Every row gives one point. Each copy is the shape, with its points in the same order, stretched, turned, moved and blurred by noise. Is it also mirrored, or only turned?

Shape (8 x 2):
[[-0.39  0.31]
 [-0.21  0.00]
 [-0.02  0.02]
 [ 0.30 -0.45]
 [-0.18  0.35]
 [ 0.08 -0.27]
 [ 0.16 -0.02]
 [-0.32  0.36]]
Copy 1:
[[-0.40  0.32]
 [-0.21  0.01]
 [ 0.03  0.00]
 [ 0.36 -0.48]
 [-0.17  0.32]
 [ 0.12 -0.27]
 [ 0.22 -0.06]
 [-0.34  0.36]]
Copy 1 is: only turned
Copy 2 (8 x 2):
[[-0.03  0.54]
 [-0.07  0.16]
 [ 0.02  0.04]
 [-0.05 -0.52]
 [ 0.18  0.36]
 [-0.14 -0.20]
 [ 0.15 -0.13]
 [ 0.05  0.53]]
Copy 2 is: only turned

Shape, 6 rows:
[[-0.42 -0.29 -0.01]
 [ 0.38  0.17  0.08]
 [-0.32 -0.07  0.14]
 [ 0.57  0.10 -0.01]
 [ 0.25  0.17 -0.21]
 [-0.11 -0.27  0.01]]
Copy 1, 6 rows:
[[-0.30 -0.22  0.43]
 [ 0.24 -0.01 -0.40]
 [-0.30  0.03  0.20]
 [ 0.35 -0.20 -0.58]
 [ 0.37  0.06 -0.15]
 [-0.08 -0.29  0.12]]
Copy 1 is: mirrored
Copy 2:
[[-0.16 -0.13 -0.24]
 [ 0.29  0.14  0.39]
 [ 0.00  0.08 -0.21]
 [ 0.30 -0.01  0.56]
 [ 0.01  0.20  0.42]
 [ 0.00 -0.19 -0.01]]
Copy 2 is: mirrored
Copy 3 (6 x 3):
[[-0.49 -0.01  0.23]
 [ 0.43 -0.28  0.22]
 [-0.22  0.07  0.33]
 [ 0.48 -0.49  0.09]
 [ 0.26 -0.13 -0.04]
 [-0.25 -0.20  0.17]]
Copy 3 is: only turned

Shape (10 x 4):
[[-0.59 -0.24  0.32 -0.09]
 [ 0.13  0.00 -0.04 -0.06]
 [-0.16  0.24  0.03 -0.15]
 [ 0.08  0.24 -0.11 -0.09]
 [ 0.61  0.31 -0.12 -0.02]
 [-0.41  0.00  0.40 -0.12]
 [ 0.12  0.26 -0.28  0.45]
 [ 0.08  0.05 -0.20 -0.07]
 [ 0.47  0.17  0.12  0.02]
 [ 0.08  0.38 -0.26 -0.11]]
Copy 1:
[[-0.10 -0.26 -0.48 -0.15]
 [ 0.11  0.13  0.11 -0.13]
 [-0.02  0.23 -0.13 -0.34]
 [ 0.01  0.30  0.09 -0.26]
 [ 0.31  0.52  0.37 -0.13]
 [ 0.03 -0.02 -0.47 -0.23]
 [-0.27  0.50  0.19  0.14]
 [-0.02  0.15  0.18 -0.17]
 [ 0.36  0.39  0.18 -0.03]
 [-0.07  0.40  0.17 -0.34]]
Copy 1 is: mirrored
Copy 2, 10 rows:
[[-0.17 -0.37  0.47  0.13]
 [ 0.12  0.17 -0.03 -0.20]
 [ 0.20 -0.15  0.07 -0.22]
 [ 0.27  0.09 -0.12 -0.25]
 [ 0.33  0.52 -0.22 -0.53]
 [-0.03 -0.27  0.45 -0.15]
 [ 0.71  0.32 -0.08 -0.03]
 [ 0.20  0.12 -0.16 -0.12]
 [ 0.15  0.50  0.06 -0.53]
 [ 0.42  0.02 -0.28 -0.31]]
Copy 2 is: mirrored

Shape (11 x 8):
[[ 0.38  0.23  0.23 -0.37 -0.52  0.27 -0.29 -0.02]
 [ 0.45 -0.17 -0.38  0.13 -0.39 -0.18  0.09 -0.11]
 [-0.06 -0.20 -0.04 -0.38 -0.28  0.01  0.54  0.28]
 [-0.10  0.05 -0.41  0.09 -0.16 -0.32  0.34  0.14]
 [ 0.43  0.16 -0.24 -0.17 -0.32  0.08  0.41  0.14]
 [ 0.16 -0.10  0.26 -0.33  0.18 -0.01  0.13  0.18]
 [-0.10  0.27  0.02  0.03  0.24 -0.32 -0.06  0.05]
 [-0.26 -0.04  0.33  0.19  0.28 -0.21 -0.26  0.34]
 [-0.40  0.11  0.38 -0.49  0.38 -0.32  0.05 -0.25]
 [ 0.03 -0.18  0.18  0.09  0.12  0.55 -0.28 -0.57]
 [ 0.11 -0.14  0.38  0.22 -0.06  0.23  0.16 -0.41]]
Copy 1, 11 rows:
[[ 0.23  0.15  0.69 -0.19 -0.54  0.19 -0.13  0.10]
 [ 0.11  0.01  0.15  0.41 -0.32 -0.53 -0.11 -0.26]
 [-0.17 -0.47 -0.09  0.20 -0.28 -0.02 -0.35 -0.01]
 [-0.33 -0.13 -0.20  0.28 -0.02 -0.51  0.00 -0.04]
 [-0.01 -0.24  0.11  0.37 -0.64 -0.26 -0.13  0.14]
 [ 0.16 -0.33 -0.03 -0.21 -0.03  0.11  0.07  0.09]
 [-0.21 -0.06 -0.04 -0.25  0.23 -0.24  0.39  0.06]
 [-0.04 -0.07  0.06 -0.26  0.75  0.03  0.25  0.25]
 [-0.33 -0.16 -0.25 -0.65  0.11  0.30  0.39 -0.24]
 [ 0.40  0.52  0.02 -0.05 -0.03  0.59  0.23 -0.17]
 [ 0.16  0.07  0.15  0.30 -0.12  0.39  0.30 -0.26]]
Copy 1 is: only turned
Copy 2, 11 rows:
[[ 0.15 -0.29 -0.13 -0.42 -0.07  0.06 -0.40 -0.20]
 [ 0.31  0.31 -0.30  0.14 -0.25  0.53  0.08  0.10]
 [ 0.38 -0.01  0.02 -0.23 -0.18 -0.22  0.52  0.19]
 [ 0.27  0.58  0.12  0.09 -0.06  0.06  0.30  0.14]
 [ 0.55  0.05  0.09 -0.31  0.01  0.37  0.08  0.09]
 [ 0.06 -0.30  0.00 -0.02  0.03 -0.11  0.11  0.30]
 [-0.07  0.29  0.20  0.19  0.20 -0.11 -0.13  0.10]
 [-0.43  0.13  0.25  0.21 -0.18 -0.30  0.03  0.22]
 [-0.01 -0.11 -0.01  0.30  0.43 -0.71  0.01 -0.06]
 [-0.33 -0.44 -0.17  0.08  0.13  0.25  0.26 -0.36]
 [ 0.05 -0.31  0.07  0.28 -0.12  0.15  0.17 -0.23]]
Copy 2 is: only turned

Shape:
[[ 0.16 -0.10 -0.24 -0.20 -0.46 -0.15  0.14 -0.48  0.39]
 [ 0.06  0.22  0.04  0.18 -0.17 -0.25  0.15 -0.29 -0.12]
 [ 0.04 -0.40 -0.60 -0.05 -0.19 -0.16  0.32 -0.36  0.24]
 [ 0.11  0.13  0.10  0.11  0.27 -0.04 -0.23  0.18  0.38]
 [-0.19  0.00  0.22  0.39  0.03  0.20 -0.10 -0.09  0.11]
 [ 0.33  0.20 -0.05  0.14  0.21  0.17 -0.33  0.16 -0.09]
 [ 0.25  0.16  0.09  0.34  0.21  0.10 -0.22  0.18  0.35]
 [-0.11 -0.30 -0.41 -0.25 -0.65 -0.29 -0.03 -0.20  0.07]
 [ 0.40 -0.08  0.07 -0.11  0.11  0.40 -0.11  0.14  0.25]
 [-0.05 -0.32 -0.08 -0.13 -0.21 -0.47  0.23 -0.29  0.11]
 [ 0.18 -0.07  0.40  0.30  0.11 -0.09  0.02  0.02 -0.01]
 [-0.15  0.26  0.19  0.14  0.08  0.03  0.29  0.21  0.09]
 [-0.24 -0.13 -0.20 -0.33 -0.14 -0.26  0.08 -0.56  0.03]]
Copy 1:
[[-0.27 -0.45 -0.46 -0.32  0.20 -0.26 -0.26 -0.03 -0.09]
 [-0.14 -0.05 -0.20  0.09  0.21 -0.13  0.04 -0.32  0.10]
 [-0.26 -0.23 -0.56 -0.26  0.12 -0.53 -0.23  0.49  0.20]
 [ 0.29  0.29  0.43 -0.23  0.08  0.08 -0.31 -0.01  0.23]
 [ 0.05 -0.07  0.31 -0.16  0.26  0.38  0.15 -0.01  0.39]
 [ 0.63  0.07  0.29  0.08 -0.14  0.00 -0.08  0.05  0.02]
 [ 0.56  0.19  0.35 -0.21  0.05  0.10 -0.25 -0.07  0.42]
 [-0.74 -0.35 -0.41  0.00 -0.07 -0.25 -0.43  0.31 -0.12]
 [ 0.49 -0.32  0.37 -0.39 -0.11 -0.04 -0.01  0.26  0.08]
 [-0.61 -0.18 -0.18 -0.12  0.18 -0.48 -0.21  0.12  0.09]
 [ 0.13 -0.15  0.45 -0.03  0.20 -0.12  0.12 -0.12  0.38]
 [-0.16  0.08  0.16 -0.37 -0.05  0.09  0.19 -0.26  0.38]
 [-0.62 -0.04 -0.26 -0.18  0.33 -0.22 -0.11  0.20 -0.30]]
Copy 1 is: only turned
Copy 2 (13 x 9):
[[-0.13  0.07  0.07  0.25 -0.45  0.15  0.14 -0.72 -0.27]
 [ 0.25  0.15  0.30  0.04  0.12  0.15  0.10 -0.19  0.04]
 [ 0.14 -0.12  0.03  0.71 -0.35  0.27  0.10 -0.49 -0.68]
 [-0.33  0.05 -0.34  0.02  0.28  0.12 -0.22  0.05  0.08]
 [-0.28 -0.25  0.09  0.19  0.30  0.16  0.24  0.06  0.12]
 [-0.04  0.03 -0.40 -0.15  0.36 -0.29  0.22  0.13 -0.04]
 [-0.29 -0.02 -0.48  0.03  0.33  0.09  0.05  0.01  0.15]
 [-0.07  0.14  0.25  0.58 -0.84 -0.09 -0.02 -0.26 -0.37]
 [-0.26 -0.33 -0.54 -0.14  0.14 -0.09  0.15 -0.24 -0.13]
 [ 0.10 -0.15  0.26  0.39 -0.29  0.18 -0.28 -0.42 -0.28]
 [ 0.11 -0.34 -0.09 -0.04  0.34  0.07 -0.06 -0.11  0.30]
 [ 0.00 -0.23  0.10 -0.10  0.21  0.40  0.00  0.33 -0.08]
 [-0.09  0.01  0.53  0.27 -0.16 -0.05 -0.07 -0.55 -0.44]]
Copy 2 is: mirrored
Copy 3, 13 rows:
[[-0.32  0.04 -0.19 -0.21  0.41 -0.09  0.01 -0.12  0.84]
 [-0.19 -0.01  0.44  0.27  0.18 -0.06  0.07  0.03  0.32]
 [-0.36  0.40 -0.28  0.02  0.02 -0.44 -0.04 -0.36  0.74]
 [-0.26  0.07  0.02 -0.21  0.07 -0.29 -0.22  0.72  0.15]
 [-0.58 -0.18  0.25  0.03 -0.21 -0.21  0.00  0.10  0.00]
 [-0.01  0.17  0.06 -0.05 -0.25  0.26  0.02  0.35 -0.04]
 [-0.34  0.19  0.09 -0.14 -0.13 -0.12 -0.10  0.61  0.16]
 [ 0.00 -0.10 -0.14 -0.18 -0.08 -0.30  0.17 -0.25  0.71]
 [-0.24  0.28 -0.06 -0.53 -0.17  0.19 -0.25  0.27  0.04]
 [-0.17  0.02  0.09  0.04  0.14 -0.56 -0.39 -0.15  0.65]
 [-0.35  0.00  0.47 -0.01 -0.06 -0.09 -0.44  0.21  0.15]
 [-0.22  0.13  0.37 -0.19  0.15 -0.32  0.07  0.26 -0.16]
 [-0.24 -0.15 -0.21  0.18  0.30 -0.26 -0.19 -0.23  0.43]]
Copy 3 is: mirrored
